Each row of a before or after table is a point. One or more steps were done to the points. Then noise was added and the rows were shuffled. The steps act on how far a point lies along the listed directions, d1 being the first. Write out the steps. A step turns or swaps two directions, mirrors them in a line or flattens them onto one, adds a multiple of one to another, or multiplies one. Angles are multiples of 10 degrees, from the lower direction toward the higher: turns from -170 to 170, lines from 10 to 170 but not 90. Use the fewest steps. Two steps may share a direction if one is a turn and the other turns, adds or multiplies; they go together, in the order done. Otherwise the lowest direction goes first.

Directions:
(1): [-25.2  22.2  12.4]
(2): [-20.3  -7.1 -28.6]
(3): [-15.3 -27.1  17.6]
Before (12 x 3)
[[  4.3  -2.7   5.8]
 [ -1.8   0.6   5.9]
 [  0.6  -1.3  -8.6]
 [  1.0  -3.0  -3.6]
 [  1.2   1.1   0.6]
 [ -2.9   2.8   5.0]
 [  1.1   0.3 -11.4]
 [ -7.9   3.5  -1.4]
 [ -2.4  -6.5  -7.5]
 [  2.1  -1.7  -5.7]
 [  2.4  -1.7  -2.5]
 [  1.6   2.9   1.1]]
After (12 x 3)
[[  4.8   0.1   9.5]
 [ -2.7   3.1   8.9]
 [ -6.9  -6.1 -10.4]
 [  2.5  -3.7  -8.7]
 [ -3.3   3.7   6.8]
 [  4.3   1.4   1.7]
 [  2.7  -4.5 -17.6]
 [  0.1  -3.0  -4.9]
 [ -9.5   2.5  -3.1]
 [  2.7   0.3   0.9]
 [  2.9  -2.9  -3.0]
 [  1.1  -4.8 -13.8]]
Steps: add 1 times d3 to d1; multiply d2 by 1.6

Directions:
(1): [  5.9 -20.6 -13.4 -14.2  20.2  36.2]
(2): [-17.3  -6.4 -38.2  21.9 -16.5   2.9]
(3): [  2.6  -0.1   2.4 -26.5 -41.0  12.9]
(4): [44.5  9.1 -7.3 18.5 -7.5  6.6]
(5): [  2.6 -40.7  20.8  18.4 -11.1  -2.5]
Before (12 x 6)
[[ 1.4  7.3 -2.4 -8.8 -6.3  4.2]
 [-3.6  5.4  2.3 -9.1 -2.6 -0.2]
 [ 2.1 -2.7  1.4 -0.9 11.5  2.3]
 [ 9.6 -0.3 -0.4  7.4  1.7  4.1]
 [ 0.6  4.1  2.2 -5.1 -1.1  0.0]
 [ 1.8  3.8  1.7  0.2 -1.6  0.6]
 [-1.7 -0.2 -5.0  0.2  2.7 -4.1]
 [ 5.3  3.7 -0.9 -7.3 -9.2  7.0]
 [11.9 -5.2  2.8  0.2 -2.0  6.1]
 [ 4.0  4.3  2.1 -3.9  1.2  1.0]
 [-2.7  3.8 -6.4 -4.8 -5.9  1.4]
 [ 6.5 -3.7 -1.5  0.7 -4.4 -0.7]]
After (12 x 6)
[[  0.7   2.7  -3.1  -8.7  -1.5   4.9]
 [  6.8  -4.9  -1.3   1.3  -3.5   0.0]
 [  0.9   8.0  -2.5  -7.3  -7.8   2.4]
 [  7.5   0.6  -2.2   9.6  -0.6   2.1]
 [  1.8   6.1  -0.7  -0.9  -2.7  -3.4]
 [  6.4  -2.2  -2.0   7.5  -9.7  -0.6]
 [  0.3  -1.1  -3.0  -2.6   5.2  -1.5]
 [  3.8   5.1  -2.8  -4.4 -11.9   4.3]
 [ -0.1   5.0   1.5  -2.9  -2.9  -1.7]
 [ -3.7   1.2  -4.2   9.3   1.6  -5.9]
 [ -5.2   6.7   0.9  -7.4  -3.8  -1.9]
 [  2.3   3.9   1.3  -0.2  -1.0   1.2]]
Steps: swap d1 and d2

Directions:
(1): [ 12.9 -28.4  19.6 -13.6  30.9 -25.1 -16.8   1.3]
(2): [  8.1  33.3   5.0 -45.9  -2.8  -7.2  -1.9  -6.8]
Before (13 x 8)
[[ -0.8   4.5   1.5  -0.6  -2.3   1.2   0.3  -0.1]
 [ -2.1  -0.3  -1.9   6.8  -2.7   5.6   3.9  -1.4]
 [ -0.8   3.5  -4.9   9.3  -7.3   8.0   4.5   2.2]
 [ -2.0   3.6  -5.7   4.9  -7.5   3.9   2.7  -1.1]
 [ -1.3  19.1  -3.2  -7.1  -7.9   5.7   6.1  -0.8]
 [ -0.2  -0.5  -3.8   4.7  -5.6   4.7   2.7  -2.0]
 [ -0.4  -0.6   0.5  -1.5   4.4  -3.6  -3.4  -0.2]
 [ -1.4   6.3   0.5  -3.2  -6.2   1.1   0.5   0.0]
 [ -5.2  -6.3  -8.5  16.4  -4.1   7.7   3.0   1.0]
 [  1.6   3.0   1.3  -5.0  -1.6   0.0   0.8   0.4]
 [ -1.1   6.2  -0.2   0.4  -3.5   2.8  -0.6  -0.1]
 [  4.1  -1.1  -0.2  -5.5   1.9  -3.5  -4.3   1.4]
 [  0.3  10.2   0.1 -12.7   1.1   1.0   0.0  -0.5]]
After (13 x 8)
[[  5.5  -9.2   4.7  -0.2   8.1  -5.2  -4.6   1.9]
 [  4.6  -6.7   1.0  -1.8   2.8  -3.4  -1.9  -2.1]
 [  5.4  -7.0   4.2 -11.5  12.3 -10.0  -6.9  -1.3]
 [  3.6  -5.1   4.6  -2.5   6.4  -3.4  -0.9  -1.1]
 [  0.1  -3.7   2.2   5.0   2.1  -0.3  -2.7   1.7]
 [ -0.7  -2.1   0.2   4.9  -3.1   2.6   1.5   2.1]
 [  0.0   3.9  -5.6   0.0  -6.5   1.9   1.2   0.8]
 [ -2.1  -6.1   1.9   6.9  -1.8   0.9  -1.4   1.5]
 [  1.8  -9.9   1.2   2.5   4.1  -4.9  -3.9  -0.4]
 [ -5.0  -2.7  -4.8  11.0  -2.3   7.2   2.3   3.9]
 [ -1.1  -2.9   3.2   3.2   0.2  -0.4  -1.3   0.5]
 [ -2.0   4.8  -2.9  -1.0  -2.1   0.4   0.7  -0.2]
 [ -2.3 -12.9   0.3  18.1   5.0   2.0   0.8   5.0]]
Steps: turn d1 and d2 by 140 degrees
